Rows are points. The points of each table are mixes of a few directions, plus a little noise. Count the directions of each table, and those that both share. Where both have some left over, give the other angles between the two spaces (their principal angles), to ten degrees, smallest first.

First, 5 rows:
-0.04; +0.01
-0.39; +0.15
-0.71; +0.30
+0.90; -0.37
+0.23; -0.10
Second:
+0.90; -0.37
+0.33; -0.12
-0.72; +0.31
+0.43; -0.17
-0.61; +0.26
-0.30; +0.13
-0.04; +0.02
Directions: first 1, second 1, shared 1

First (6 x 3):
+0.17; -0.84; -0.04
+0.11; -0.55; -0.03
-0.19; +0.96; +0.04
+0.11; -0.58; -0.02
-0.17; +0.89; +0.05
-0.03; +0.12; -0.01
Second (7 x 3):
-0.93; +0.80; -0.13
-0.41; +0.36; -0.05
-0.07; +0.07; -0.01
+0.59; -0.44; +0.08
+0.56; -0.49; +0.09
-0.29; +0.24; -0.05
+0.56; -0.52; +0.08
Directions: first 1, second 1, shared 0; angles 40

First:
-0.16; +0.10; +0.02; +0.01
-0.87; +0.55; +0.09; -0.05
-0.22; +0.15; +0.03; -0.03
-0.57; +0.37; +0.08; -0.03
+1.22; -0.78; -0.16; +0.07
+0.59; -0.37; -0.06; +0.04
Second, 6 rows:
+1.04; -0.65; -0.12; +0.07
-0.23; +0.15; +0.03; -0.01
-0.45; +0.29; +0.06; -0.04
-0.55; +0.35; +0.07; -0.04
-0.71; +0.44; +0.09; -0.04
+0.92; -0.57; -0.12; +0.06
Directions: first 1, second 1, shared 1

First (6 x 6):
-0.62; +0.51; -0.28; -0.60; -0.66; -0.79
-0.19; +0.35; -0.30; +0.02; +0.34; +0.15
+0.42; -0.30; +0.54; -0.60; -0.36; +0.61
+0.24; +0.09; +0.22; +0.63; +0.24; +0.45
+0.26; -0.97; +0.04; +0.17; +0.14; -0.48
-0.10; +0.30; -0.18; +0.34; +0.30; +0.10
Second:
+0.33; +0.09; +0.36; +0.08; -0.33; +0.49
-0.13; -0.03; +0.06; -0.04; +0.17; -0.03
-0.42; -0.09; -0.04; -0.21; +0.32; -0.37
-0.12; +0.06; -0.47; -0.76; -0.83; -0.66
-0.16; +0.48; +0.21; -0.74; +0.26; +0.80
+0.35; -0.07; -0.24; +0.54; -0.07; -0.02
-0.39; -0.03; -0.51; -0.15; +0.49; -0.41
+0.55; -0.37; +0.67; +1.23; +0.00; +0.24
Directions: first 4, second 4, shared 3; angles 80

First, 7 rows:
-0.13; +1.38; +0.10; -0.47; +0.40; +0.51; -0.52; +0.17
+0.27; -0.20; -0.15; -0.02; -0.07; -0.35; -0.22; +0.04
-0.03; -0.58; -0.05; -0.19; -0.15; -0.05; +0.08; +0.16
+0.46; +0.22; -0.26; +1.73; -0.08; -0.59; +0.45; -0.45
-0.16; -0.58; -0.05; -0.23; -0.16; +0.17; +0.22; +0.33
-0.23; +0.35; +0.34; -0.64; +0.21; +0.19; -0.27; -0.31
-0.20; -0.62; +0.08; -0.18; -0.13; +0.11; +0.26; +0.06
Second:
+0.09; +0.05; -0.03; -0.12; +0.08; -0.07; +0.21; +0.02
-1.00; -0.56; +0.29; +1.05; -0.49; +0.67; -1.94; -0.09
+0.53; +0.30; -0.14; -0.58; +0.26; -0.33; +1.01; +0.05
-0.28; -0.17; +0.07; +0.31; -0.15; +0.19; -0.55; -0.03
+0.47; +0.27; -0.15; -0.51; +0.22; -0.34; +0.92; +0.05
-0.28; -0.15; +0.08; +0.30; -0.14; +0.19; -0.56; -0.02
+0.15; +0.09; -0.06; -0.17; +0.09; -0.10; +0.33; +0.02
+0.34; +0.18; -0.10; -0.37; +0.16; -0.23; +0.66; +0.04
-0.05; -0.03; +0.01; +0.04; -0.01; +0.02; -0.08; -0.01
Directions: first 4, second 1, shared 0; angles 90

First:
+1.05; +0.35; +0.27; -0.61; -0.15; -0.14; +0.89; -0.55; -0.65
+0.04; +0.08; -0.19; -0.34; -0.17; -0.57; +0.08; +0.83; +0.37
-0.51; -0.34; +0.29; +0.15; +0.42; +0.27; -0.22; -0.45; +0.27
-0.81; -0.34; -0.11; +0.36; -0.02; +0.01; -0.45; -0.33; +0.10
-0.57; -0.31; -0.02; +0.54; +0.55; +0.71; -0.65; -0.06; +0.41
+0.30; +0.44; +0.20; +0.08; -0.53; -0.39; +0.10; +0.76; -0.11
+0.51; +0.13; -0.43; -0.19; -0.08; +0.10; +0.24; -0.21; -0.37
Second:
-0.17; +0.30; +1.17; +0.52; -0.05; +0.06; -0.22; +0.72; +0.33
-0.09; +0.16; +0.63; +0.28; -0.03; +0.03; -0.12; +0.39; +0.18
+0.06; +0.04; +0.02; +0.00; -0.04; +0.00; +0.03; -0.02; -0.06
+0.32; +0.03; -0.43; -0.21; -0.13; -0.02; +0.24; -0.38; -0.39
-0.20; -0.45; -1.01; -0.42; +0.24; -0.06; -0.01; -0.47; +0.07
-1.06; -0.51; +0.20; +0.17; +0.59; +0.00; -0.65; +0.59; +1.13
+0.11; +0.26; +0.60; +0.25; -0.14; +0.03; +0.00; +0.28; -0.03
+0.74; +0.37; -0.09; -0.10; -0.42; +0.01; +0.45; -0.38; -0.78
+0.28; -0.21; -1.10; -0.50; -0.02; -0.05; +0.28; -0.73; -0.44
Directions: first 5, second 2, shared 2

First (8 x 11):
+0.02; -0.04; -0.02; +0.01; +0.02; +0.00; -0.05; -0.05; -0.02; +0.01; +0.05
-0.46; +0.59; +0.34; -0.07; -0.38; +0.00; +0.67; +0.81; +0.26; -0.27; -0.71
+0.03; -0.03; -0.01; -0.01; +0.03; +0.00; -0.03; -0.04; -0.01; +0.01; +0.05
+0.13; -0.15; -0.09; +0.01; +0.11; +0.00; -0.18; -0.22; -0.06; +0.08; +0.20
+0.70; -0.89; -0.51; +0.08; +0.56; +0.00; -1.02; -1.23; -0.42; +0.41; +1.07
-0.61; +0.78; +0.44; -0.08; -0.49; -0.01; +0.91; +1.07; +0.36; -0.35; -0.95
+0.40; -0.49; -0.29; +0.04; +0.31; +0.00; -0.57; -0.69; -0.23; +0.23; +0.60
-0.19; +0.24; +0.13; -0.01; -0.15; -0.01; +0.29; +0.35; +0.13; -0.11; -0.29
Second, 9 rows:
+0.18; +0.08; -0.46; +0.13; +0.06; -0.27; +0.17; +0.20; +0.54; +0.01; -0.25
+0.49; +0.03; -0.67; -0.64; -0.48; -0.78; +0.58; +0.39; +0.08; +0.43; +0.26
-0.66; -0.48; -0.56; -0.50; -0.10; -0.13; -0.24; -0.37; +0.29; -0.07; +0.11
+0.21; -0.01; +0.75; +0.31; +0.32; +0.18; +0.70; +0.12; -0.03; +0.26; -0.11
+0.94; +0.35; +0.37; +0.43; -0.55; +0.16; -0.39; +0.18; -0.35; +0.09; +0.57
-0.16; -0.06; +0.01; -0.40; -0.09; +0.16; -0.91; -0.60; +0.00; -0.77; +0.10
-0.32; -0.05; +0.17; +1.19; +0.29; +0.53; +0.14; +0.30; +0.14; +0.54; -0.16
+0.28; +0.21; +0.62; +0.07; +0.24; +0.33; -0.56; -0.40; +0.04; -0.82; -0.19
-0.95; -0.07; -0.25; -0.61; +0.31; -0.20; +0.53; +0.16; -0.70; +0.32; -0.33
Directions: first 1, second 6, shared 0; angles 50

First:
-0.33; +0.02; +0.21; +0.25; +1.01; +0.54; -0.26; -0.02; -0.14; +0.43; +0.67
-0.46; +0.04; +0.31; +0.35; +1.44; +0.75; -0.37; -0.02; -0.16; +0.61; +0.93
-0.14; +0.04; +0.11; +0.13; +0.47; +0.24; -0.11; -0.02; -0.06; +0.20; +0.32
+0.12; +0.00; -0.07; -0.11; -0.44; -0.23; +0.10; +0.01; +0.05; -0.18; -0.28
+0.55; -0.06; -0.40; -0.43; -1.79; -0.93; +0.45; +0.01; +0.21; -0.76; -1.16
-0.12; +0.02; +0.07; +0.09; +0.30; +0.20; -0.08; +0.01; -0.03; +0.11; +0.19
+0.34; -0.03; -0.23; -0.29; -1.08; -0.57; +0.29; +0.01; +0.13; -0.49; -0.71
-0.06; -0.01; +0.01; +0.04; +0.15; +0.08; -0.06; +0.00; -0.03; +0.05; +0.10
+0.02; -0.02; -0.04; -0.02; -0.09; -0.07; +0.04; +0.02; +0.01; -0.03; -0.06
Second, 8 rows:
+0.21; -0.69; -0.30; -0.10; +0.43; +0.28; +0.35; +0.37; -0.34; -0.16; +0.41
-0.20; +0.58; -0.41; -0.15; -0.59; -0.99; -0.18; +0.06; -0.18; -0.27; -0.69
+0.76; -0.89; -0.34; -0.01; -0.08; -0.14; +0.13; -0.08; -0.01; -0.15; +0.27
-0.25; -0.32; +0.06; -0.02; +0.48; +0.55; +0.30; +0.24; +0.09; +0.03; +0.22
+0.03; -0.91; +0.11; -0.30; -0.01; +0.64; -0.20; -0.14; +0.80; +0.21; -0.07
-0.23; +1.39; +0.58; +0.07; -0.62; -0.08; -0.08; -0.06; -0.37; +0.01; -0.26
-0.29; +1.15; +0.05; +0.11; +0.02; -0.52; -0.67; -0.05; -0.72; +0.18; +0.05
-0.06; -0.29; +0.23; +0.39; +0.35; +0.30; +0.34; -0.34; +0.77; +0.15; +0.09
Directions: first 1, second 6, shared 1

First, 11 rows:
+0.09; -0.57; +0.51; -0.25; -0.34; +0.16; +0.18; -0.02; +0.41; -0.56; -0.24; -0.47
+0.08; -0.38; +0.36; -0.19; -0.15; +0.12; +0.02; +0.00; +0.27; -0.38; -0.30; -0.38
-0.06; +0.45; -0.37; +0.15; +0.34; -0.11; -0.22; +0.03; -0.36; +0.46; +0.02; +0.29
-0.12; +0.56; -0.55; +0.32; +0.20; -0.18; +0.01; +0.01; -0.38; +0.53; +0.54; +0.60
-0.18; +0.14; -0.55; +0.60; -0.84; -0.23; +1.10; -0.10; +0.10; +0.05; +2.09; +1.10
+0.19; -0.55; +0.73; -0.56; +0.23; +0.26; -0.52; +0.04; +0.29; -0.49; -1.44; -1.05
-0.03; +0.28; -0.20; +0.04; +0.29; -0.04; -0.23; +0.03; -0.22; +0.28; -0.14; +0.10
+0.10; -0.23; +0.38; -0.33; +0.23; +0.16; -0.41; +0.05; +0.09; -0.20; -0.96; -0.62
-0.04; +0.46; -0.29; +0.06; +0.51; -0.08; -0.42; +0.04; -0.39; +0.48; -0.32; +0.13
+0.00; -0.27; +0.11; +0.04; -0.42; +0.02; +0.40; -0.04; +0.26; -0.30; +0.46; +0.07
-0.05; +0.13; -0.18; +0.13; -0.04; -0.05; +0.10; +0.00; -0.07; +0.11; +0.30; +0.23
Second (8 x 12):
+0.09; -0.36; -0.64; +0.13; +1.39; -0.69; +0.53; -0.40; +0.66; +0.10; -0.18; -0.10
-0.09; +0.39; +0.69; -0.14; -1.51; +0.74; -0.58; +0.43; -0.72; -0.11; +0.19; +0.11
+0.04; -0.19; -0.35; +0.07; +0.76; -0.38; +0.29; -0.22; +0.36; +0.06; -0.10; -0.05
-0.06; +0.23; +0.39; -0.09; -0.86; +0.43; -0.33; +0.24; -0.42; -0.07; +0.11; +0.06
-0.07; +0.29; +0.52; -0.10; -1.14; +0.57; -0.43; +0.33; -0.56; -0.09; +0.14; +0.09
+0.02; -0.12; -0.22; +0.04; +0.45; -0.22; +0.17; -0.13; +0.22; +0.03; -0.07; -0.03
+0.06; -0.29; -0.52; +0.11; +1.14; -0.56; +0.44; -0.31; +0.54; +0.08; -0.14; -0.08
-0.01; +0.06; +0.11; -0.02; -0.24; +0.12; -0.09; +0.07; -0.11; -0.02; +0.03; +0.02
Directions: first 2, second 1, shared 0; angles 80
